Rows are points. The ring and each string are closed loops that go straight from each point to the next, and from the last back to the first. Before rounding, they use only three directions, however many columns there are. Count how often each string passes through the ring. Passing back the other way cancels.
In the rows, zero is written as 128.

Ring (7 x 4)
[[175 131 139 167]
 [163 126 176 170]
 [134 123 193 150]
 [ 96 127 169 109]
 [ 91 131 119  83]
 [123 131  84  94]
 [152 132  87 122]]
String (22 x 4)
[[110 109 141  92]
 [121 118 137 107]
 [119 139 132 121]
 [ 86 147 109  87]
 [ 78 146  84  67]
 [109 145 108 105]
 [125 136 124 119]
 [137 114 110 105]
 [140 110  70  84]
 [142 112  77  92]
 [137 120  62  86]
 [127 129  54  81]
 [112 150  87 102]
 [118 142 115 114]
 [124 128 120 110]
 [114 114 108  83]
 [115 108 121  86]
 [113 129 130 106]
 [102 149 130 113]
 [ 72 145 134  86]
 [ 68 130 142  74]
 [ 80 117 144  74]]
Times through: 0
String (16 x 4)
[[151 143 178 174]
 [138 145 148 150]
 [160 114 148 144]
 [203 115 143 180]
 [206 131 118 183]
 [177 151 105 169]
 [199 123 104 164]
 [179 114 123 148]
 [148 127 134 137]
 [156 145 135 160]
 [162 150 151 177]
 [144 139 151 152]
 [150 120 158 145]
 [170 103 194 165]
 [134 133 148 137]
 [139 140 166 155]]
Times through: 0

Ring (6 x 9)
[[167 149 148  88 113 156 131 114 138]
 [141 166 155  79 130 136 132 161 111]
 [ 93 137 130 107 151 113 147 187  83]
 [ 74  96  99 141 154 111 161 158  86]
 [123  59  98 161 130 152 145 135 128]
 [160  76 117 143 115 170 133 122 149]]
String (27 x 9)
[[160 156 167  84 127 150 116 203 117]
 [163 179 171  66 123 146 122 170 120]
 [141 179 145  68 122 132 146  90 120]
 [140 141 135  97 124 141 142 118 123]
 [159 130 145 103 121 156 127 152 131]
 [190 128 159 100 110 176 112 162 148]
 [199 136 148  93  96 180 125  82 166]
 [159 124 122 106 109 157 146  59 148]
 [145 112 122 118 120 152 142 106 134]
 [152 102 132 125 123 159 129 158 132]
 [192  77 138 138 106 191 112 158 162]
 [204  67 132 144  99 200 113 133 175]
 [185  79 123 137 103 186 126 103 167]
 [158  99 116 125 111 163 142  77 150]
 [135 114 117 118 123 145 147 100 129]
 [165 103 139 122 119 167 122 164 139]
 [205 114 153 108 100 189 111 138 165]
 [187 148 145  85 100 169 132  69 159]
 [188 159 157  77 104 167 126  99 152]
 [160 168 147  74 114 147 139  87 134]
 [136 139 134  99 126 139 142 123 120]
 [154 132 151 103 126 153 122 184 123]
 [163 171 173  72 125 149 117 191 118]
 [145 188 166  62 129 132 131 160 108]
 [122 157 135  88 132 126 148 121 108]
 [133 136 139 102 132 138 136 157 113]
 [147 144 154  95 130 145 124 189 115]]
Times through: 5

Ring (7 x 14)
[[160 169 155 163 141  90 129 159 143 117 153 130  89 131]
 [142 186 141 170 134 110 113 157 151 102 153 147 118 111]
 [114 170 115 157 140 125 108 142 148 120 145 128 134 102]
 [ 81 119  87 121 157 121 114 120 129 166 128  90 127 109]
 [ 83  98  93 108 158 100 120 124 120 174 119 100 108 122]
 [111 100 120 112 154  75 130 139 118 164 122 118  81 139]
 [143 124 143 132 152  73 138 149 125 150 137 114  71 145]]
String (25 x 14)
[[ 62  92  75 101 160 114 114 114 120 182 115  92 124 112]
 [ 55  81  70  93 162 110 114 112 116 188 110  92 122 114]
 [ 61  74  67  92 177 118 126 100 113 211 118  42 115 120]
 [ 85  95  85 108 173 116 129 110 120 196 128  47 110 123]
 [ 54  72  60  90 180 124 125  95 113 217 117  31 121 116]
 [ 53  82  61  96 174 127 119  99 117 205 118  48 128 111]
 [ 78 105  79 113 170 127 123 108 124 189 130  51 123 113]
 [107 128 107 131 158 112 124 128 131 161 137  85 111 119]
 [ 83 124  80 127 168 139 119 109 132 178 138  49 134 105]
 [ 84 144  84 138 158 144 110 117 140 157 140  75 146  96]
 [ 94 170 100 154 136 135  97 138 149 116 139 141 152  90]
 [112 168 123 153 128 107 101 154 146 103 135 176 129 104]
 [118 154 127 146 135  98 111 152 140 118 135 158 113 115]
 [122 181 130 163 125 109 101 158 151  93 141 181 130 103]
 [130 209 131 183 125 131  98 157 162  82 155 166 147  91]
 [130 193 124 175 140 134 109 145 156 109 158 120 138  99]
 [124 162 120 154 149 121 119 138 144 135 149 101 121 112]
 [120 152 121 147 145 109 117 142 140 132 142 121 115 115]
 [117 159 126 148 132 100 107 153 142 112 135 167 118 112]
 [103 175 114 157 127 120  95 150 150 100 136 174 143  94]
 [105 154 115 144 136 109 105 145 141 120 133 153 126 107]
 [110 145 119 139 139 101 112 146 137 128 132 146 115 115]
 [ 89 137 102 132 141 112 105 137 136 135 126 142 129 106]
 [ 62 108  71 112 160 130 110 111 127 176 122  83 138 102]
 [ 59  86  62 100 178 133 123  96 119 209 124  29 128 111]]
Times through: 1
String (27 x 14)
[[179 193 171 180 132  88 127 171 151  94 161 152  90 130]
 [168 180 169 169 127  76 123 175 146  92 150 177  86 132]
 [133 153 141 147 132  84 116 160 138 113 135 169  98 125]
 [132 141 133 142 148  92 126 146 134 139 140 119  95 129]
 [150 130 140 139 164  89 146 139 128 165 150  66  74 144]
 [160 125 151 137 162  74 150 146 125 162 147  79  60 154]
 [162 125 159 136 152  59 146 157 124 147 141 116  54 156]
 [143 139 153 139 134  63 125 165 131 119 131 173  77 139]
 [135 138 142 139 139  76 125 156 132 128 134 152  86 134]
 [134 133 134 137 152  88 132 145 130 147 140 109  87 134]
 [134 143 140 142 140  81 123 155 134 126 136 149  90 131]
 [144 152 152 148 132  73 122 165 136 112 137 171  86 133]
 [179 160 171 160 144  71 141 165 137 122 154 127  65 148]
 [184 166 167 166 154  86 147 156 140 134 165  88  70 145]
 [171 167 154 166 157 101 143 148 142 139 165  74  83 137]
 [179 200 171 185 132  94 125 171 154  90 164 151  94 126]
 [159 199 162 179 119  92 110 176 155  75 152 195 108 116]
 [140 181 146 165 124  94 108 166 149  91 143 185 112 114]
 [126 149 126 146 147 103 122 143 138 136 142 117 107 121]
 [133 158 125 154 155 118 127 136 142 143 153  83 111 119]
 [146 200 137 181 138 127 114 151 158 103 163 122 128 105]
 [148 217 147 190 121 120 101 167 164  72 159 179 135  98]
 [142 200 145 178 122 109 103 166 157  80 151 183 127 104]
 [127 164 136 153 129  95 110 159 143 105 137 173 112 115]
 [131 157 131 151 143 103 120 147 141 127 144 126 108 119]
 [146 166 135 161 153 113 130 142 144 136 158  87 105 122]
 [167 185 154 175 146 107 131 155 150 117 165 106  98 125]]
Times through: 3

Ring (6 x 14)
[[149 138 123 114 146 129 110 130 106 119  87 127 131 137]
 [148 175 128 166 114 160 118 119 119 125 158 153  99 155]
 [128 167 124 154 124 146 134 109 131 132 145 152 102 150]
 [117 148 122 127 140 120 144 112 141 134 112 139 109 135]
 [149 165 138 151 118 129 131 137 153 128 149 135  74 126]
 [155 142 131 120 139 121 115 141 125 120  99 122 109 125]]
String (28 x 14)
[[167 150 134 131 131 133 106 144 118 117 113 126 106 131]
 [162 174 137 164 111 150 115 136 131 122 160 143  82 140]
 [146 150 127 131 134 132 120 128 122 124 114 134 111 137]
 [158 168 133 156 117 149 114 132 124 122 147 142  94 143]
 [168 175 134 166 111 163 104 133 112 119 158 147  96 151]
 [148 163 130 148 123 142 121 126 127 125 138 141  99 141]
 [128 128 116 101 158 118 124 117 109 125  68 128 143 137]
 [133 144 117 123 145 139 119 112 102 125  97 140 138 150]
 [167 222 140 231  71 203 113 119 128 126 249 180  55 174]
 [157 205 137 207  86 181 121 120 136 128 218 168  63 161]
 [146 177 132 169 111 154 125 122 134 128 166 152  85 148]
 [126 145 120 124 143 129 131 113 123 129 104 139 123 141]
 [109 134 113 109 156 120 139 103 120 133  82 138 139 142]
 [107 153 116 134 139 131 147  99 134 137 119 149 117 147]
 [118 169 124 156 122 140 146 106 146 137 152 153  92 146]
 [ 97 130 112 102 160 106 153 101 137 138  76 134 133 133]
 [110 121 114  91 166 102 141 111 127 132  59 125 140 128]
 [130 148 125 127 138 123 134 120 136 130 111 135 108 133]
 [115 120 116  89 166  99 139 116 128 131  57 122 138 125]
 [120 133 123 105 152 102 143 122 145 132  84 124 114 121]
 [128 135 123 110 149 110 134 124 134 129  87 126 117 126]
 [148 166 135 152 118 135 128 133 145 127 148 138  81 132]
 [170 194 150 190  89 150 124 147 165 126 205 145  38 130]
 [182 199 155 198  81 153 119 157 168 123 216 143  27 127]
 [166 184 143 177  99 151 119 141 148 124 183 144  61 136]
 [141 143 126 121 141 122 124 129 127 125 102 129 113 131]
 [140 114 121  80 167  99 118 135 115 121  43 110 142 118]
 [155 120 126  89 159 106 108 145 110 116  54 109 135 119]]
Times through: 2
String (29 x 14)
[[168 184 144 177  99 149 120 144 151 124 183 143  57 133]
 [177 176 147 166 104 140 114 154 150 120 169 133  59 125]
 [157 131 131 104 148 109 114 147 126 118  79 112 114 116]
 [141 118 122  86 163 103 118 135 114 121  51 112 139 121]
 [141 142 125 119 143 123 122 128 123 124  97 129 118 132]
 [158 166 134 153 118 144 116 135 130 123 145 139  90 138]
 [149 152 128 133 133 133 118 130 123 123 116 134 109 136]
 [136 122 118  92 162 113 117 125 105 122  56 121 148 132]
 [137 107 111  72 177 111 107 124  83 117  24 115 174 135]
 [163 165 130 152 121 157 104 130 106 118 138 143 109 150]
 [162 175 131 167 112 166 106 127 109 120 158 151 101 156]
 [146 158 123 143 130 151 113 119 105 123 125 145 121 153]
 [133 142 120 120 145 129 124 117 114 126  95 135 129 141]
 [140 159 126 144 128 141 124 120 124 127 130 143 107 144]
 [156 199 137 199  91 175 121 121 136 128 208 164  67 158]
 [151 215 137 221  78 191 126 112 138 131 237 178  57 169]
 [113 151 115 133 141 138 138  99 120 134 114 150 127 152]
 [114 126 113  98 162 112 135 109 117 130  66 130 144 136]
 [133 151 124 131 136 130 130 120 129 128 115 138 111 138]
 [142 183 134 176 106 153 133 120 146 132 180 155  73 146]
 [118 164 125 150 126 133 147 109 148 137 144 149  93 141]
 [100 130 115 102 159 103 153 105 140 138  78 132 128 130]
 [111 144 122 121 144 111 151 112 151 137 106 135 106 129]
 [134 171 134 159 115 132 143 124 161 134 161 144  71 132]
 [150 188 142 182  98 146 136 132 164 132 192 149  52 135]
 [151 184 144 177 100 138 138 137 171 132 188 144  47 128]
 [136 146 131 124 137 111 136 133 151 129 111 126  94 119]
 [135 139 126 114 145 113 130 129 135 127  94 125 112 125]
 [140 148 128 127 137 124 127 128 132 126 111 131 107 131]]
Times through: 3

Ring (9 x 14)
[[112 159  96 119  75 183 127 156 111 135 121 159 120 119]
 [146 173  91 112 103 166 118 156 117 153 129 161 101 143]
 [175 167 111 109 142 140 106 148 120 168 136 150  91 153]
 [170 141 147 113 159 129 100 134 109 166 134 133 103 135]
 [151 111 171 120 161 123 103 129 108 155 133 116 119 113]
 [129  78 177 131 156 115 116 140 127 139 139  97 131  99]
 [103  65 153 141 130 121 137 163 153 120 145  93 137  94]
 [ 89  81 135 140 102 142 142 166 146 114 138 107 140  92]
 [ 85 116 115 132  73 173 139 161 124 117 124 134 139  95]]
String (23 x 14)
[[139 137 116 121 121 145 121 156 129 146 135 137 110 129]
 [130 145 129 117 109 162 114 140 101 146 122 146 120 116]
 [168 184 114 104 124 161 100 135  93 169 123 166  97 145]
 [218 188  97 101 175 119  97 153 134 190 148 155  64 187]
 [197 163 111 109 170 118 103 153 136 178 148 142  78 169]
 [151 130 124 121 140 131 118 155 136 151 141 129 105 135]
 [151 139 126 118 135 139 113 148 123 154 136 136 107 133]
 [173 150 109 115 150 127 114 159 141 163 146 138  90 155]
 [144 132 121 121 130 138 120 155 132 148 138 132 109 131]
 [138 163 113 113 104 168 113 143 101 151 122 157 112 127]
 [134 200  76 107  71 195 118 151  97 151 116 184 105 139]
 [116 172  78 117  67 188 130 162 116 137 122 168 114 129]
 [ 77 160  87 123  32 212 137 157  98 117 108 169 138  98]
 [ 54 136 114 128  27 215 138 147  86 107 102 157 157  72]
 [ 53 115 125 133  40 200 140 150  98 103 108 142 160  68]
 [ 63  94 117 140  62 172 150 169 136 102 127 123 150  82]
 [ 91  89 110 141  95 143 150 181 165 113 144 111 132 105]
 [111 107 122 132 109 144 134 165 142 128 138 121 126 111]
 [106 119 135 126  99 161 125 147 112 130 124 132 133 100]
 [ 70 124 123 129  53 194 135 148  98 113 111 144 151  79]
 [ 58 149 100 126  21 221 138 150  87 109 101 166 152  80]
 [114 156  81 122  75 176 135 169 131 133 129 155 115 128]
 [137 167  80 117  94 166 127 166 131 146 133 158 102 142]]
Times through: 3
